Rows are points. The points of each table are mixes of a few directions, plus a little noise. How many directions does each table use, and how many do they share? Where both have some left over, give the other angles between the two spaces (their principal angles), to ten degrees, smallest first.

First (4 x 2):
[[-28   0]
 [-34   0]
 [  2   0]
 [ 60   0]]
Second (5 x 2):
[[ -9 -15]
 [  4   5]
 [ -3  -6]
 [ 33  56]
 [-24 -41]]
Directions: first 1, second 1, shared 0; angles 60

First (7 x 3):
[[ -1   0  -1]
 [-59 -53 -13]
 [ -4  -4  -1]
 [ 40  36   9]
 [ 23  20   5]
 [ -5  -5  -1]
 [  7   6   2]]
Second (4 x 3):
[[-22   4  23]
 [ -1   8 -60]
 [ 18  -9  23]
 [  5  -3  15]]
Directions: first 1, second 2, shared 0; angles 60

First (5 x 4):
[[ 18  -9  12 -18]
 [  3   6   6  -5]
 [-24 -36 -40  32]
 [ 11  49  35 -21]
 [ -9 -11 -14  12]]
Second (8 x 4):
[[  5  24 -11 -15]
 [  0 -25 -60 -31]
 [-28 -22  -5 -13]
 [ -4 -16  21  19]
 [ 29  18  -7   7]
 [-10 -12  43  28]
 [  8   2  32  27]
 [  1  31 -13 -22]]
Directions: first 2, second 3, shared 1; angles 80

First (6 x 6):
[[ -5 -17  10 -32 -24   7]
 [ 22  27 -24  32  22  12]
 [ 12  16 -13  19  13   6]
 [-22 -25  23 -28 -18 -14]
 [-12 -12  12 -12  -7  -9]
 [  4  11  -7  19  14  -3]]
Second (9 x 6):
[[  9  16  20  -3  13  -9]
 [ 10  44  42   0 -14  -3]
 [ -1   3   1   1  -8   3]
 [-17 -30 -36   5 -21  15]
 [  0  -5  -4  -1   7  -2]
 [  5 -20 -13  -4  36 -11]
 [  9  -3   4  -5  30 -12]
 [  3  -7  -4  -2  16  -6]
 [-18   3 -11   9 -60  25]]
Directions: first 2, second 2, shared 0; angles 60, 90

First (10 x 8):
[[ 24 -16  -4  -7  -6  -6   6 -16]
 [  1 -21  13   6  -7 -29   6   2]
 [ -2 -18  10  -3 -10 -34   7   8]
 [ -8  36 -28  -2  13  60 -12 -12]
 [ -8 -16 -15 -19  -7 -31   6 -25]
 [ -3  -1  -1   4  -8   2   2   6]
 [ -6   1  25  32  20   9 -10   8]
 [ 20  42 -11 -19  24  53 -10   4]
 [-15   8  20  10  11  -8  -5  23]
 [ -4 -16 -10  -1 -30 -14  11   3]]
Second (10 x 8):
[[ 19  11 -14 -12   2  -7  21  13]
 [ 12  16  12 -11  19  -7   1  26]
 [ -3 -18 -21 -19  21  -3 -25 -36]
 [-38 -18  -1   9  -7 -10 -22  11]
 [  0 -30  -2  -6 -10 -17 -17  17]
 [-32  23  -5  16  -7   1  14  16]
 [ 16  20  36   9   9  17   4   3]
 [ -6  34 -19   3  11  19  23 -35]
 [ 32 -19  -1   8 -31  15  16 -32]
 [  0 -19  16   3  -7  -7 -15  17]]
Directions: first 5, second 5, shared 3; angles 40, 60

First (9 x 9):
[[  2   0  -4 -35  -2   2  10   4  -3]
 [ -2  -8  13   9   4 -12 -10 -25 -13]
 [  1 -13   9  -7   1  -3  -1 -19 -14]
 [ -4   7   2  19   2  -5  -8   0   6]
 [ 11   4 -14  -2  -1   0   7  14   7]
 [  0   3  -2 -12  -1   0   3   3   1]
 [-25  13  19  10   2  -4 -17  -9   4]
 [ 10 -12 -10  17  -4  15   9  12   3]
 [  6   4 -13   0  -2   7   8  19  10]]
Second (10 x 9):
[[ -1  -1   1   0  -5   0   0   4   2]
 [ 16   7 -10  -4  60   8  -2 -42 -13]
 [  0   0  -1   0   1   0   0  -1   0]
 [  2   0  -1  -1   6   1   0  -4  -1]
 [ -1   0   1   0  -5   0   0   3   1]
 [ -7  -3   4   2 -25  -4   1  18   6]
 [ -6  -3   4   2 -24  -3   1  17   5]
 [  0   0   0   0  -3   0   0   1   0]
 [  4   2  -3  -1  18   2   0 -13  -4]
 [ -6  -3   4   2 -24  -3   1  16   6]]
Directions: first 4, second 1, shared 0; angles 60

First (9 x 9):
[[ 17 -20  37  -7 -21  17 -27   8  30]
 [ -8   9 -19   5   9  -7  13  -4 -17]
 [  1  -1   9  -6  -4  -9  -5  10  34]
 [ -2   2  -4   1   2  -3   3  -1  -3]
 [  1  -1   4  -2  -2  -3  -2   4  13]
 [-15  18 -32   5  17 -18  23  -4 -18]
 [-14  16 -26   2  14 -21  19   0  -1]
 [ 18 -21  38  -6 -21  21 -27   6  21]
 [  2  -1  -9  12   3  20   3 -17 -60]]
Second (10 x 9):
[[-34  18  38 -43   1 -42 -19 -25  11]
 [ 13 -13  -3   7  -7  13  -5  10  -7]
 [ -3   8 -10   8   7   0  12  -2   4]
 [  6   0 -13  14   4   9  11   5   0]
 [ 40 -43  -2  14 -24  38 -24  29 -22]
 [  6   0 -14  14   4  10  11   5  -1]
 [-20  16  13 -18   6 -23  -1 -15   8]
 [  1   3  -9   9   4   4  10   1   1]
 [ 11  -4 -17  19   2  15  11   9  -3]
 [-21  14  18 -23   3 -25  -7 -15   8]]
Directions: first 2, second 2, shared 0; angles 30, 70

First (10 x 11):
[[-11 -14  34  34 -15   3   9 -10  26  -1  -8]
 [ -1  -1   3   3  -2   0   1   0   3   0  -1]
 [ -5  -7  17  17  -8   2   4  -5  13  -1  -4]
 [ -4  -5  13  13  -6   1   3  -3  10   0  -3]
 [ 20  25 -60 -60  27  -4 -16  16 -45   1  14]
 [ -1  -3   5   5  -2   1   1  -1   4   0  -2]
 [ -1  -2   4   5  -3   0   1  -1   3   0  -1]
 [  2   3  -8  -8   4   0  -2   2  -6   1   1]
 [-15 -19  45  45 -20   4  12 -12  34  -1 -11]
 [ 19  24 -56 -55  25  -4 -14  16 -42   1  14]]
Second (10 x 11):
[[-10   9 -18  16 -29 -17 -21 -47   3   1  -5]
 [  9  11  13  -6  17  -7   3   2   4  13  -1]
 [ 16   2  16 -12   3   2   2  18   6  -3  10]
 [ 14   9   0   8 -13  -9   0   2  -2   0  14]
 [-39 -29  24 -49  39  26  -3   3   8  -6 -28]
 [ -4  11 -10  15 -14 -15  -9 -26  -2   6   0]
 [ 21  11 -10  19  -4  -8   6   5   0   9   4]
 [ 18 -23 -15 -15 -11  19 -11  12  33 -17 -25]
 [-51 -16   6  13  -1  19  24  24 -58 -18  35]
 [ 26  13  -3  10  13  -9  10  11   8  17  -4]]
Directions: first 1, second 5, shared 0; angles 80

First (11 x 12):
[[ 40  20 -12 -16  13   1  54 -19  32 -41 -37  10]
 [-33 -17   7  14 -16  -1 -39  13 -26  29  29  -4]
 [  2   1   4  -2   5   0  -1   1   1   2  -1  -2]
 [ 17   8 -13  -4  -2   3  30 -14  17 -24 -19  10]
 [-32 -15   0  15 -21   1 -32   8 -23  21  27   0]
 [ 26  12 -26  -4  -8   4  53 -25  29 -44 -29  20]
 [ 15   8   7  -8  16  -1   9   2   7  -4  -9  -4]
 [ -7  -3  39  -7  33  -6 -47  31 -22  44  18 -27]
 [-46 -22  -5  22 -35   1 -42   8 -30  28  38   2]
 [ 32  16  18 -21  39  -3  13   5  15  -4 -22 -12]
 [-12  -6 -15  10 -22   2   4  -8  -3  -7   7  11]]
Second (8 x 12):
[[ -1  25  -5  -6 -12 -14 -13 -11   3   4 -10   0]
 [  9  -3  -6  -3  -3 -45   4 -26   8  23  12 -10]
 [  6  43 -17  -6 -21 -28 -16 -29   8  17 -16   1]
 [ -2 -53   0  26  36  48  11  26   9 -22  13   3]
 [  4  35 -21  11  -8  35  -9  -7   5  -2 -27  18]
 [-13 -21   6   6  19   1 -25  20  16 -26   7 -10]
 [  0  33  -5  -7 -16  -4 -10 -10  -2   4 -15   6]
 [ -2 -60  49 -23   5   6  57  36 -45   2  36  -8]]
Directions: first 2, second 4, shared 0; angles 60, 90

First (9 x 14):
[[ 15  19   9  -3   4  33  -2 -19   1  -3  17  -5   7 -17]
 [ -1 -28  11  18  -3   1 -11   3   1  -2  -6   5  -6  18]
 [ 11 -18 -13  20   8   9   8  -1  -2  -8   5 -11 -12  11]
 [  3 -21   7 -13  -8 -13  -1  -2   0 -11  -1  11   7 -16]
 [ -3  27   7   8   1  12  -9  21   6   6  -8 -10 -29  13]
 [-12  10 -15  -2  -1 -11   2   0 -10  10  -6  -1  11  -3]
 [  6 -29  11  -2  -7 -13  -2  18   7 -15  -8   6 -21   1]
 [-10 -19 -19   0  -6 -18   2 -11 -18   4  -5   7  26 -11]
 [ -9  60   5 -24  13   2  13 -10  14  19  11  -1  16   3]]
Second (11 x 14):
[[  0  -7 -12  -4  -8 -10   2 -18  -6   7 -30  16   7   6]
 [ -3 -15 -17  -3   6 -26  18 -21  10  19 -21  16   9  24]
 [  5 -21  -7   5   3 -11   9 -13  12  14 -18  11  -9  17]
 [-13  25   6  -4  13   0   4  25  -2 -11  43 -24  10  -7]
 [-12  34   4   0   0  19 -13  12 -20 -11  26 -18  19 -18]
 [  6  -9   3   5   1   7   1 -26  10  18 -12  12   5  12]
 [  8  -3  11  11  -5  21 -15  13  -2  -8   6  -9 -21 -12]
 [ -3   0 -10  13  -7   5 -10  14 -16  -3  -9  -9 -13  -6]
 [ -1   9   5   0  -3  10  -8   8  -6  -8   9  -6  -1 -10]
 [ -1   9  12  -4   4   6  -2  18   3 -13  26 -13  -4 -11]
 [ 11 -21   3 -20  -4 -20  13 -15  16  -3 -22  24  -4   4]]
Directions: first 6, second 5, shared 3; angles 30, 60

First (10 x 18):
[[-20 -21 -23  29  15 -23  10   0  40 -11   0   2 -12 -10 -16 -18  -8  12]
 [ -9  -9 -12  -4  16   7   5   5   8  -5  16  -7  -8   9   0 -17   5 -10]
 [  0  28   9 -14 -14 -11   4  16   0  16   6  -3  19  -1  22 -14   1  13]
 [ -5  32  34  -9 -18   8  10  29 -17   5   0 -11  15   7   8 -17 -13   8]
 [ 11 -39  12  -7 -21  25 -29 -15 -20   7   1   7   4  11 -28  28  24 -46]
 [ 15  18  36  -8  -6  11   8   4 -10   2  -6 -10   5   2   7 -14 -26  33]
 [ 42 -48  -3  -9  -1  21 -34 -57 -19   4 -12  17  -9  -3 -16  55  15 -17]
 [ 10   2   0  -7   4  -8   2  -7  14   7   5  -2   4  -4  13 -12  -7  26]
 [-27  32 -39  11  27 -13  19  18  -5 -19  -1   1 -14  -3  16   6   6 -14]
 [-16   2 -14  17   0 -17   3   7  10  -5  -7   6  -2  -8  -6   4   1  -3]]
Second (8 x 18):
[[  1  -4   5  -1  -7  -1  -3   1   3   5   2   0   5   0  -2  -4   0   1]
 [ -2   8 -11   2  14   3   6  -3  -8 -11  -4  -1 -10   0   5   8  -1  -2]
 [  6 -29  41  -9 -53 -11 -21   8  28  38  12   0  38   2 -15 -31   5   9]
 [ -3  11 -16   3  21   5   8  -3 -11 -15  -5   0 -14  -1   6  12  -2  -3]
 [ -2   8 -12   3  16   4   6  -2  -8 -11  -4   0 -11  -1   4   9  -2  -3]
 [ -7  33 -46  10  60  13  24  -9 -32 -44 -14   0 -43  -3  17  34  -6 -11]
 [ -1   3  -3   1   4   1   2  -1  -2  -3  -1  -1  -3   0   1   2  -1  -1]
 [  7 -31  42 -10 -56 -12 -23   9  29  40  13   0  39   3 -16 -32   5  10]]
Directions: first 6, second 1, shared 1

First (10 x 20):
[[  0  18  -2  -2   6   3  -3  12  -2  12  -5   9 -12 -14  -2   4 -13  -2
   -1  -8]
 [ -9 -11  12  -2  -7   3 -18  -2  -3   1 -14  -3 -15 -11  14   9  17 -11
    0 -21]
 [-21  -8  13 -11 -18  -2  -8 -18 -15  18 -14 -23   4   4  18   5  25  -5
   -3 -19]
 [ 25  17  -5  20  10 -21   8  17   1  -4  51   1  -7  10  -8 -23 -12  -7
   -5   6]
 [-10 -60  10   3 -26  -3   5 -39   4 -31 -12 -26  28  32   8   1  34   7
   10  21]
 [  2  11  -6  10   7  -5  -2  12 -14  21 -22  12  -1 -22   3 -10 -25   8
    0  -4]
 [  0   1  -8 -15  12  14  -1  -7  12 -16  12   9  35  13  -4  -4  19  10
  -10   8]
 [  9   1 -13   7  13   4   6   7   3  -5 -13  19  14  -8  -9  -8 -22  16
    2  17]
 [  9 -12   8  13   2   3 -15  15   9 -14 -14  15 -39 -23   2  13  -9 -12
    9 -10]
 [ -6  43  -9 -23   0   4  26   3   3  17  30 -14  -8  18 -23  13 -13  -3
   -3  10]]
Second (11 x 20):
[[  5  35   5  -4   5  -4  11  13   3  18  40  -6 -31  12 -18   7 -13 -16
   -3  -1]
 [  2  10   0  -2   1  -1   4   3   2   3  12  -2  -6   4  -5   2  -3  -3
   -1   1]
 [ -2 -13  -1  -6   6  11  -7  -8   9 -14  -5   9  22   5   2  -2  16   7
   -4   4]
 [  1  -1   2 -12  14  16  -5  -7  17 -14  16  12  19  16  -7   1  19   1
   -8   5]
 [  2  14 -17  -8  -5  -4  17   3   1 -10  14 -10  10   4  -4  -1  -4   5
    0   8]
 [ -4 -19  -2  16 -17 -14  -2   0 -19   6 -39  -8  -6 -23  17  -4 -13   6
   10  -6]
 [  1   4  25   6  11   5 -15   3   4  21  10  12 -29   5  -7   6   1 -17
   -3 -10]
 [  2  18  40  10  17   4 -20  10   5  41  26  15 -57   9 -16  11  -6 -31
   -5 -17]
 [ -2  -8 -36   9 -35 -27  27   3 -29 -12 -40 -31  15 -29  22 -10 -26  22
   16   7]
 [  0  -7  -5 -11   9  13  -3  -8  13 -19   6   9  28  11  -2  -1  19   7
   -6   7]
 [ -5 -33 -11   3  -8   1  -6 -12  -5 -21 -40   1  33 -13  19  -7  10  19
    4   3]]
Directions: first 6, second 3, shared 2; angles 50

First (8 x 24):
[[ 12 -40  22 -30   0  11 -11 -11 -13 -27   9 -18 -25   9  -6  32  12  28
    5  17   0  -5  24 -14]
 [  8 -32  17 -22  -3   1  -3  -2   1 -20   0 -20 -18   9  -3  12  15  10
   -4  14   4   0  10  -5]
 [-10  43 -21  30   5   2   2   2  -5  25   3  28  25 -14   2 -14 -21 -10
    8 -18  -8  -2 -13   6]
 [ 13 -48  25 -35  -3   5  -8  -8  -4 -30   2 -28 -30  14  -5  27  19  24
   -2  21   5  -1  22 -11]
 [ -8  27 -14  20   2  -3   4   5   4  17  -2  15  16  -7   2 -15 -11 -13
    0 -11  -2   1 -12   6]
 [ -5  21 -11  13   2   3   0   0  -4  12   3  15  12  -7   1  -5 -12  -3
    6 -10  -5  -1  -5   2]
 [  3 -16   8 -11  -3  -7   2   3   9  -8  -7 -16  -9   8   1  -3  12  -4
   -9   7   6   3   0   1]
 [-14  48 -25  35   0 -11  12  12  14  32  -8  21  29 -11   5 -35 -15 -31
   -7 -19  -1   5 -27  14]]
Second (8 x 24):
[[  4 -17   9 -10  -2  -1  -1   0   2 -11  -2 -11 -10   6  -2   5   9   2
   -4   7   4   2   5  -3]
 [ -7  -6   8 -22 -12 -11 -11 -24  17  -8 -16 -11 -24  -7  -2  19  15  35
    2  32  18 -10   6   2]
 [-11  11  -7   8 -12 -34  16  17  46  13 -32 -15   4   4   6 -44  16 -36
  -30   5  21  10 -30  20]
 [ -2   1   2  -6  -3   3  -7 -11  -3  -4   0   3  -7  -6  -2  14   1  20
    8   9   3  -6   8  -4]
 [  8 -20  10 -11   3   7  -2  -1 -11 -12   8  -7  -7   8  -2  11   3   5
    0   1  -4   1  10  -7]
 [ 11 -26  13 -14   5  14  -2   1 -18 -16  14  -6  -7   9  -3  13   2   8
    4  -2  -9   1  15  -9]
 [  4  -3  -1   7   5   0   7  15  -1   2   4  -1   9   7   1 -15  -2 -20
   -7 -13  -5   7  -5   1]
 [ -9  60 -32  46  17  22   0   3 -34  34  26  53  43 -22   0  -7 -43 -11
   25 -40 -28  -5  -7   0]]
Directions: first 2, second 3, shared 2

First (10 x 32):
[[ 13   4  13   4  -3  -1 -29   8   3   3  10 -18   8   7 -13 -11  -2  -1
   -1   5 -14   1 -15   1  -2  -6   4 -15  27  -1  10  -3]
 [ 11   3  10   3  -3  -1 -23   6   2   2   8 -15   7   6 -10  -8  -2  -1
   -1   4 -11   1 -12   1  -2  -5   3 -12  21  -1   8  -2]
 [-27  -8 -25  -8   7   3  58 -16  -6  -6 -20  37 -16 -15  26  21   4   2
    2  -9  28  -3  31  -3   5  13  -9  30 -54   2 -20   5]
 [ 10   3   9   3  -2  -1 -22   6   2   2   7 -14   6   6 -10  -8  -2  -1
   -1   3 -10   1 -11   1  -2  -5   3 -11  20  -1   7  -2]
 [-17  -5 -16  -5   4   2  38 -10  -4  -4 -13  24 -11  -9  17  14   3   2
    1  -6  18  -2  20  -2   3   8  -6  19 -35   1 -13   3]
 [-27  -9 -26  -8   7   3  60 -16  -6  -6 -20  38 -17 -15  27  22   4   2
    2  -9  29  -3  32  -3   5  13  -9  31 -55   2 -20   5]
 [ 11   3  11   3  -3  -1 -25   7   3   3   8 -16   7   6 -11  -9  -2  -1
   -1   4 -12   1 -13   1  -2  -6   4 -13  23  -1   8  -2]
 [  6   2   6   2  -1  -1 -14   4   1   1   5  -9   4   3  -6  -5  -1  -1
    0   2  -7   1  -7   1  -1  -3   2  -7  13   0   5  -1]
 [ 12   4  11   3  -3  -1 -25   7   3   3   8 -16   7   6 -11  -9  -2  -1
   -1   4 -12   1 -13   1  -2  -5   4 -13  23  -1   8  -2]
 [  9   3   8   3  -2  -1 -19   5   2   2   6 -12   5   5  -8  -7  -1  -1
    0   3  -9   1 -10   1  -2  -4   3 -10  17  -1   6  -2]]
Second (11 x 32):
[[ -5 -13  12   7   6   6  12  -9   3  -3   8  20 -20 -12  20 -12   2  -6
   -2  -8  -5  -1  -8   4   4   0   4  -7 -13  -1  -2  12]
 [ 19  10   0   5  -3  -2 -17  -2  -3   1  19 -22  15  14 -13  14  -7  -9
   12  -9 -15  10 -13  -4  -4 -15  -1   4  30 -18   7  -5]
 [ 10  -5  10   7  -8   1  -8  -3   2   1  18 -12 -11   7  -4   4  -6 -18
    4 -14 -26  12 -18   1   3 -10  -3   4  23 -12   4   8]
 [  8 -10  10   7   1  -6  -6  -3  -6  -4   5 -11  -8   1  -4 -13  16 -13
    5  -3 -14  20  -4   3  -6 -12  -5  -1  30 -10   4   1]
 [-12   2 -15  -7   7   6   5  12   0   8 -36   3  19   0 -14  13   3  16
  -11  16  25  -7  29   3  -2  19  -2   8 -21  23 -15 -16]
 [-28  -1 -16 -24 -13  -7   8  22   2   1 -51   2  -7  -4 -11 -11  12  22
  -23  28  27 -11  35   4   4  30  -9   8 -29  37 -11  -4]
 [ -2   2   4   8   8  15  13 -13   9   3  22  28  -4  -9  25  13 -24   1
    2 -16   0 -19 -17  -3  10   2  13  -8 -34  -5  -2  11]
 [ 14   5  -2  10  18   0  -7  -6 -10  -1   4  -7  27   4  -7   5  10   1
   13   1   7  10   5  -2 -14 -13   2  -3  20 -12   2 -16]
 [ 17  27  -6  -6  -7 -21 -17  -4 -10 -12  29 -21  18   9  -1  -8   1   7
   21   2   2  -1 -14 -14 -11 -22   3  -8  29 -25  24  -4]
 [  2  -1   2   5   4   6   1  -3   2   3   5   4   2   0   2   7  -6  -3
    1  -5  -3  -1  -4   0   1  -1   3   0  -4  -2  -2   0]
 [-24 -14   2 -11 -13   3  15  10  10   1 -24  16 -31 -10   8 -11  -1   3
  -21   7   3 -10   9   7  14  23  -4   4 -32  25 -10  14]]
Directions: first 1, second 5, shared 0; angles 40
